Each wall is flat, endless, passes through zero and stands at right angles to its row. A trip goes straight from one point to another. Which walls does it cross, in order?
In the rows, 128 means zero.

Walls:
(1): [131 108 189]
(2): [149 180 112]
(3): [183 135 126]
(4): [169  97 125]
(5): [114 129 135]
(6): [191 108 163]
Trips:
[155 139 170] to [173  92  99] -> 2, 1
[ 74 161 101] to [119 153 125] -> none
[140 174 197] to [100 123 171] -> 3, 2, 6
[ 83 125 104] to [164  73  95] -> 4, 5, 3, 6
[168 141  91] to [ 78 152  86] -> 6, 4, 3, 5
[150 179 156] to [150 141 162] -> 4

Walls:
(1): [141 178 129 166 144 142 133 133]
(2): [ 89  96 124 130 152 148  69 168]
(3): [121 155 115 147  65 172 100  75]
(4): [119 125 169 116  80 154 125 227]
(5): [148 111  82  67 150 138 110 101]
(6): [151 106 140  62 113 194 146 144]
(7): [152 142 156 166  97 127 156 136]
Trips:
[136 158 142 131 118 163 126  99] to [171 169 123  97 127 154  82  87] -> 5, 7
[197 143 127 127 135  96 135 123] to [103 131 150 194 158  87  99 161] -> 5, 2, 4

Walls:
(1): [177 119 117 121 137 184  67 197 157 121 136]
(2): [133  97 193 139 161 132 123 129  93 113 116]
(3): [144 112 109 142 178 129 155 116 147 156  86]
(4): [ 62 163  98 139 119 130 184 105 159 167 144]
(5): [141 134 133  63 141 125  72 142 173 181 103]
(6): [109  83 127 181 158 123 113 133  44  55  72]
Trips:
[ 93 165 181  67  60 107 146  98  96  81 115] to [133 114 174 154 135  80 155 125 186 111 108] -> 6, 3
[101  96 136  93 136 142 152 107  93 194  86] to [120 149 203 101  71 159 109 113 128 122 148] -> 6, 3, 4, 1
[154  92 137 145  98 119 114 126 124 130 170] to [ 96 134 187 156 141  62 132  99 147 117 167] -> 1, 4
[130 161 110 138  79  77 138  97 179  88 199] to [ 99 117 117 159 123 132 120  45 159 134 189] -> none

Walls:
(1): [100 132 107 188 178 155 121 103 146 167  90 146  54  61]
(2): [136 133 123 165 125 135 122 164 131 130  76 159 162 146]
(3): [146 170 136 110 187 136 170 119 110  47 109 195  52 170]
(4): [118 137 144  93  92 139 150 125 106 160  52 106 100  95]
Trips:
[110  51  74 129 134  88 114  84 157 169 158 119 132 167] to [ 81 117 151 182  93  81  93  91 117  96 128 129 157 123] -> 2
[ 89  96 128 159  87 211 147  66 146  95 122 157 100 105] to [119 194  94 163 155 123 143  87 147 121 123 104  55  94] -> none
[153 144 102  90 155 149 140 143  75 160  16 121 111 134] to [119 120  77 127 125 123 151 186  92 111  90 129 120 175] -> 1

Walls:
(1): [145 109 109 118 123 130 187 130 147 110 102 115 105 168 129 151 119 129
 124  80]
(2): [147 120 159 194  96  97  82 142 108 153 167 110  97  79 149  98 157 113
 139  96]
(3): [ 87  75 115 172  91 138 160 100 150 117 176 131 164 156  99 181 141  77
 126 117]
(4): [ 68 155 122  76 161 130 160  81 125  71 110 134 194 107 107  52 133 173
 121  89]
(5): [128  76 129 122 120  91 129 143  51 108 151  95  93 126 131 155 195 164
 176 193]
(6): [136 150 134 111 137 148  73 147 105 101 168 160 139 139  90  78  60 108
 165 114]
Trips:
[161 138 167  90 107  71 135 163 103  95  97 147 184 158 127 186  81  54
 116  48] to [153 129 101 138  71 129 151 152 106 152  99 146 149 126 176 107 159  85
 126 162] -> 6, 2, 5, 1
[103 114 138 175 139 184  66 136 156  40 164 106 118 137 143  85  96 125
 151 151] to [180  95 184 112 133 192 105 107 140 114 196 153 181 125 196 142 144 153
  74 180] -> 4, 5, 2, 6
[100  93 134  50 154  63 100 171 139 124 128 178  78 154 144 177  66  93
 149 135] to [141 131 140 145 114 159 129 143  90 126 164 151 114 177 131 119 160 116
 152 126] -> 3, 2, 1
[139 121 108 143 123 132 123 103 123 107 133 153 163 121 114 131 127 148
 120  93] to [114 112 174 139 160 120 101 168 170 137 107 125 116 106 137  81 107 102
 101 181] -> 1, 2, 3, 4

Walls:
(1): [133 136  98 143 127 115 125 143 135 121 183 134 146 124 131  94  83 165
 168 103 117 154 115 157 155  97 114 128 170 134 107  90 134 191 106 163
 170  92 130 139 109 173 119  44 155 128 107 115]
(2): [151 147 163 118 127 142 111 127  96 161 111 141 135  87  93 184 134  88
 155 143 132 158  67 153  96 134 112 157 123 132  79 119 189 155 137 186
 122 169 123  76 109 144 181 113  74 115 132 171]
(3): [146 119 145 147 102 101 142 129  84  72 131 146 143 122  67 137 116 134
 111  83 155 158 133 140 138 162 131 127 155 173 152 134 144 112 149 140
 131 149 115 133 169 121 133 141  97 223  96  94]
(4): [184 130 149 143 126  90 145 139 153 180 168  74  91 136  90  92 106 158
 119 105  72 132 158 165 119 150  62 175  93 143  83  80  94  88 118  59
 153 131 119 113 135 159  94  91  77 135 129  84]
(5): [161  96 133 175 154 146  74 167 152  57  92 131 137 127 143 121 119  99
  46 164 204 161 146 168  53 133 126  66  99 196  69 175 119  93 119 157
 156 107 104 177  67 180 171 132 156 193 100 164]
(6): [170 139 171  97 105 115 131 173 145 121 129 109 126 133 149 182 153 156
  78 124 146 130 117  90 102 150  62 109 156 133 145 151 128 130 106  91
 165 114 122 162 151 166 134  95  86 150 178 121]
(7): [164 108 134 116 191 190 155 101  72 146  92 129 127 111 174 121  98 146
 139 138 156 197 148 154 149 166  84 162 136 107 100  98 130 130  99 179
 130  91 117 161 194  67 131 133  87 122  90 127]
Trips:
[ 78 134 115 132 131 128 145 133 177 137 136  96 130 132 108  93 114 105
 142  77 129 118  26 157 116  75 112 112  72  72 117 171 120  97 146 121
 157 110 131  91 148 140  81 134 164  70 162  58] to [139  95  98 100 128  70 149 123 174 101 114 102 132 145 153 174  52 129
  88 139 121 125  66 102  99 162  97 107 131 168 133 134 183 110  82 103
 127 186 120  84 151 146 147 125 139  91 131 100] -> 6, 1, 2, 5, 3
[111 173 150 110 113  94 145 145 146 166 111 176 147 118 119 141  97 108
 104 119 140 131 147 100 240 141  92  68  95 126 104 136 124 180 121 147
 118 134 164 177 120 118 151 207 107 161 117 121] to [132  89 132 157 114 167 149 155 131 133  75 140 170  77 122  71 162 180
 144 216  89 123  86 115 137 116 136  92 126 112 165  78 144  79  97 136
  47 116  81  72 161 155 123 151 163  77 125 120] -> 6, 3

Walls:
(1): [146 100 173 141 128 185 150  90  99 141 107 114  94 120 129 118  91 116
 129  95  86 115 139 111 112 115 190 154 143 195 159 101  90  72 141 113
  44  98 137 143 111 100 144  66 169 118 159  78]
(2): [135 176 176 114 205 137 167 170  78 107 169 134 128 105 120 125 103 130
 136 142 134 105 132  72 152 135 171 104 128 134 159  88 226 121 177 116
  95 132 132  99 152 110 151 111 177 121 118 186]
(3): [173 148  70 142 104 141  49 156 161 136 147  41 143  66 154 116 106  63
 153 108 130  70 118 104 164 173  91  92 116 153 100 116 109 153 113 151
 101 201 110 115 106 213 123 167 113 104  91 147]
(4): [115 150 170  98 161  82 114 156 185 136 139 120 158 167 114 149 145 126
 191 131 110  77 174 143 117 128  96  71 132 218 122 105  94  99 135 214
 101  82 104 123  89 149  87  52 126 126 171 120]
(5): [110 196 172 112 213  89 146 132 147 127  71 127 198  72 129  97 102 102
 112 128  83  97 163 178 151  97 126 183  65  98 143  70 128 144  81 180
 116 187 156 183 130  73  54 163 140 100  58  86]
(6): [106 148 130 142 126 171 127 110 165 133 119 132 185 113  84 134 127 123
 136  83 167 158  86  66 132 107 101 136 169 138 177  50 129  88  84 111
 134 162 114 160  96  46 123 121 129 109 127 140]
Trips:
[137 199 153  67 102  97 174  69 116 166 139 104  80 190 166 153 125 103
 130 157 100 181 132 112 170  87 130 157 104 136 215  48 100 147  94 151
 150 155 150 168 150 101 136  99 164 113 131 122] to [174 152 186 107 122  90  84 101  68 174 156 187  84 146 175 118  89 106
 129 109  87  77  54 153 203 109  93 150  81 109 205 123  95 166  66 144
  99 138 122 127 167 148 169 126 127 159  68 143] -> 4, 6, 3
[118 113 199 110 117  92 106 139 123 136 153 124 180 164 145 184 107 122
  99  97 132 109 131 170 166 136 142 143 113 158 139  86 130 172 136 198
  85 184  80 110 119 117 140  83  99 124 121 145] to [ 96 122  60 148 148 142 129  90 139  89  89 176 115 102 136 129  76 189
 177 118 135 105  66  73  92  93 110  77 125 141  38 113 117  45 102 195
  99 123  56 155 107 141 186 142  93 111 119 169] -> 5, 2
[114 142 125 166 137  70 128 175 157 139 122 119 142 169  67 129 161 198
  80 119 202  78 116 158 203 203 105 110  83 125  98 150 104 145 122 203
 104 130 104 103 110 186 145 150 203 156 132 149] to [175 108 144  79 116 137 108 107 148 183 164 107  75 111  99 165  97 141
 128 162 136 140 104  97 107  73 162 114 120 122 138 150 148 111 131 125
 108 159 133  73 138  53 118 136  98 147 101 178] -> 2, 4, 6, 3, 1
[164 175 164 133 185 125 124 108  60 123  42  87 128 126 140 151 119 154
 118 169  94 118 120 122 115 138 186 154 160 177 120 139 127 163 126 136
 123 127 100 189 129 129  96 135 144 124  85  94] to [117 113 125 139 212 155  49 184 116 225  70 103 157 145  94 130 123  44
 199 158 116 157  79 147 143  75 122 102  94 167 119  81 137  84 175 137
 143 110  83 127 115  81  74 179 149  88  70  99] -> 4, 3, 6
[119 125  94 105 121 159 149  99 176 147 131 148  91 118 117 106  90 107
 160 127 155  94 124 116 132 149 127 202 110 163 168 122 119 178  93  98
  87 102 103 162 142 123 131 118  95 124 102 147] to [112 202 132 109 141  94 147 133 109 106 117 102  93 154 129 126 137 152
 146 152  88 118  87 175 125 160 121 118 170 134  95 128 182  97 111 128
 131 137 170 146 170  91 166 160 123 142 117 152] -> 2, 3, 1, 6
[168 120 142 100 156 167 109 135 152  80 106 124 171 138 173 105 128 137
  82 130 128 193 109  10  54 142 130 158 101 117 130 101 163 119 129 110
 150 118 201  94 184  18 134 170 166 169 112 126] to [106  82 124  99 110 108 152  85 157 121 147 145  92 104  98 130 121 200
 122 107 111 127  89 164 164 111 190 140 164 136 136 199 119 147 124 112
 130 152 134 102 129 102 173 117 129 128 140 129] -> 5, 2, 6

Walls:
(1): [123 162 145 115 175 140 121 120 107 165 154 123  37 192 111 192 136 130
 142 141 118 130  89 144 107 151 125 144 124  91 115 112 110 102 118 192
 124  65 166 157  56 165  49 113  94 126 149 169]
(2): [133 177 147  84  99 121 116 124 131 156 124 171 115 148  98 122 157 112
 113  47  35 202 116 143 101  76 123 125 120 137 147  70  71 103 132 120
  90 119 134 131  81 158  98  92 106 189 133 103]
(3): [116  29 103 178 105 111  85 173 132 140 157  84 187 150 159 187  97 135
 111 159 167 149 120 127 161 146 132 115 147  87  81  88 139 133  76 133
 142 188 188  85 179 143 107 113 134 175 115 180]
(4): [ 67  85 140 158 133 106 200  94 172  92 123 151 109 156  70  75 156 127
 106 120 132 164 118  83 175 108 160  65  90  82 130 127 161 186 128 118
 123 100 123 166 161 160 138 125 143 159  36 129]
(5): [160 114 141 166 103  86  51 147 213 107 119  81 105 160 116 120 142 162
 135 127 175 184 144 147  70  81 201 140 129 181 152  98  85 103 125 154
 199 113 125 108  95 122 181 165  97  88 151 135]
(6): [172 169  79 139 107 100  82  96 183 170 134 144 157 136 128  98  90 171
 116 114 124  88 208 164  91 160 167 104 128 158 138  93 175 133 110 155
  89 118 116 153 103 175 115 141 120  90 164 129]
Trips:
[119 116 146 178 115 145  98 116 113 152 102 159 108  75 167 181 153 128
 156 166 173 142 153 181 114 127 215 105 125 138  95  79 131 133 157  82
 122 128 115 123 149 101 182 189 122 117  84 107] to [139 126 121 116  93 130  63 153 119 143 129  88  89  90 116 117 143 132
  50  85 150 111 120  97 113  92  74  72 163 213 147 110  96 116 129 199
 105 111 121 170 114 156 121 131 142 182 204 129] -> 2, 3, 1
[142 154 196 126 110 161 143 134 174 141 167 112 139 114 153 116 107  76
 176  61 147 129 116 117 119 201  83 184 135 127 162 167 114  97  84 144
 162 134 153  90 175 123 107 112 113 158  97 152] to [ 78  91 147 133 129 138 108 133  90 149 155 122 122 114 162 139  95 135
 152 139 118 156 136 138  83 147  93 110 148 134 157 176 113 118  97 126
  79 105  92  98 172 101 144 166  83 163 118 151] -> 1
[ 65 146 126 183 145 131 139 198 143 106 112 148 114 191 106 163 127 143
 112 107  88 121 113 133 107 137  92  80 152 136 117 108 109 165  92 159
 166 141 109  99 159 174  32 165 138 129  81 172] to [108 102 118  98 128 173  99  94 128 119 130 189 210 178 145 190 133 127
 108 201  99  70  81 175 133 126 146 122  97 129 110 131 105 101 109 116
  95 135 127 142 154 110 143 130 149 167  82  95] -> 2, 1, 4

Walls:
(1): [129 192 131 124  96 124  72  68 137 196 121 136  99  92 155  99 113 152
  70  72 189 124 120 128  73 110  89  83  81 120 182 102 114 135  90 115
 141 187  83  72 113 118 133 174 114 104 194  94]
(2): [107 138 131 121 150 120 123 172 161  76 138 138 148 113 104 190  81 148
 132  69 191 137 128 122 128 121  68 120 126 135 102 149 116 115 122  90
 126 121 139 127 156 156 146  84 164 114 167 159]
(3): [176  89 116 128 125 101  83 125  63 168 151 114 118 107  93 149 123 105
 161 155 170 132 174 137 144  80 209 127 148  87 161 189 144 142  69  98
 120 171 149 146 119 134 120 177  68 153 229 122]
(4): [126  95 115  92 105 112  92  44 150 198 165  71  99 141 149 119 146  40
  94 146 135 111 197 140 153 167 152 188 117 159  90 124 127 139 130 182
 139 109  69 133 135 115 102  87 124 172 152 100]
(5): [176 121 135 135 158 145 130 154 141 171 190 195 136  85  61  96 165 177
 114 191 144 133 133 127 128  79 142  71  87 153 114  75 166  75 119 185
 103 106 132 169 117 113  86 171  96  79 141  60]
(6): [131 141 150 158 163 124  75 107 123 173 142  96 108 156 159  31 182  76
 141 116 101 146 111 144 162 111 122 119 152 133 153 121 192 112 115 185
 105 106 137 108 124 134 168 106 141 198 200 122]
(7): [160 123 117 106 139 147 147 124  95  89 174 142 102 115 144 115 144 201
 105 182 118 136 132 108 207 111 131 140 132 134 116  91 184  88 126 131
 178  89  80 125  88 118 146 148 178 105 110 173]
(8): [177 138 137 130 119  75 149 176 120  89  70 116 116 108 161 134 102 131
 136 162 101 107 108 175 124  65 114 192 140 167 204 194 131  93  72 150
 168 110 146 101 140 148 123 121  89 201 150 113]
(9): [129 157 149 178 127 138 112  74 162  91 165 132 128 129  88 111 122 148
 112 118 176 123  84  97 126 110  90 144 139 151  68 126 157 149 158 109
 177 124 108 157 136 104 145 158 152 111 117 136]
(10): [184 134 152 145 195 189 174 181 170 106 142  96 158 110 120 159 151  87
 155  80 126  55 185 138  68  97  82 143  85 113 130 127 137  93 104 118
  89 156  91 118  78  99 129 168 141 137 115 126]
(11): [ 95  67 137 130 134 133 179 107 173 148 185 145 108 171 136  79 157 142
 198 144 177 146 162  66 121 179  95  84  44 143 106 116 146 158 189 117
 159 142  65 113 161 162  56 152 108 187 171 155]
Trips:
[107  74 150 158 114 112 116  88 176 140 138 136 152 106 165 104 147  76
 177 126 137 136 176 104 138 193 116 127 101 111 149 178  62  90 171  94
  66 124 140  76 116 153 118 143 189 117 123 131] to [122 119 151  92 122  96 102 103 109 103 104 113  96  92 167 110 112 103
 161 141  92 112 128 181 119 168  95 113 146 124 101 119 133 141 169 170
  94  88 178  97 139 154  96 132 159 176 144 123] -> 2, 10, 8
[107  86 168 112 105 125  96 111  78 115  83 108 111 113 168 125 132 143
 178 141 128 108  99 166 151 143 154 131 150  72  49  71 124 110 125  75
 106 122 115 132 118 148 118  26 148 157 139 109] to [151 179 145 165  88 114 127 112 152 136 103 105  62 125 124  94  77 102
 164 165 159 175 140  25 109 122 111 115 100 152 152 100 106 149 207 166
 106  89  82 138 129 103 145 125 144  63 100 101] -> 2, 11, 9, 1, 6, 5
[ 98 142  57 108 192 186 162 129 158  69 124 152 180  60 102 135 123 175
  91 121  96  72 154 118 190 164 128 173 123 103 113  66 129 129 135 159
  65 157 140 200 172 154 170 131  79 125 131 153] to [148 100 165 156 101 134 137 108 114  51 151 103 182  70 106 168  99  94
 158  56 173 132  98 228 169  92 131 136 129 111 117 100 118 124  70 120
 118 107 191  89 110  88 129 155 158 131 162 104] -> 9, 3, 8, 7, 5, 1
[104 188 160 104 112  95 142 158 125 128 109 105 144 174 171 150 172 137
 126  84 193 181 140 108 148 172 142 164  61 137 114  97 103 110 142  37
 139 130 103 126  94  83 165 119 105 152 117 186] to [101 183 161 106 167 144 139 138 178 111 154 136 184 106 116 158 110 164
 106  53 108 161 181 120 135 138 132 108 100 133 124 148  81  99 167 109
 122 169  57 147 143 157  96 171 154 102 106 128] -> 7, 5
[149 125  57 168  79 119 119 140 109  92 158 124  89 107 153 149 122 126
 147 123 137 148 144 110 167 158 150 152 138 145 137 133 161 165 112  81
 137 134 122  99 114 144 131 174 118 121 158  95] to [124 124 157 109 111 155 144  91 103 153  98 119 146 129  99 159 120 114
 191 102 122 122  78  44 154  93 150  88 120 174 144 181  84 112 101  85
 153 110 164 162 122 123 148 117 131 201 110 151] -> 4, 2, 1, 7
[128 115  98 119 115 164 162 133 166 174  97 159 134 114 117 157  97 126
 151 119 124 144 120  82  99 162 147 110  70 197 148 188 118 148 157  96
 119 121 182 179 109 179 154  97 121 150 122 127] to [156  86 102 178  93 142 104 118  74 113 154 116 157  50 206 171 141 126
 110 112 184 138 149 123 149  84 125 112 133 158 140 163 122  75 130  59
  66 136 127  94  77  99  96 165  95 104 184 145] -> 3, 8, 10, 1, 5, 11, 7
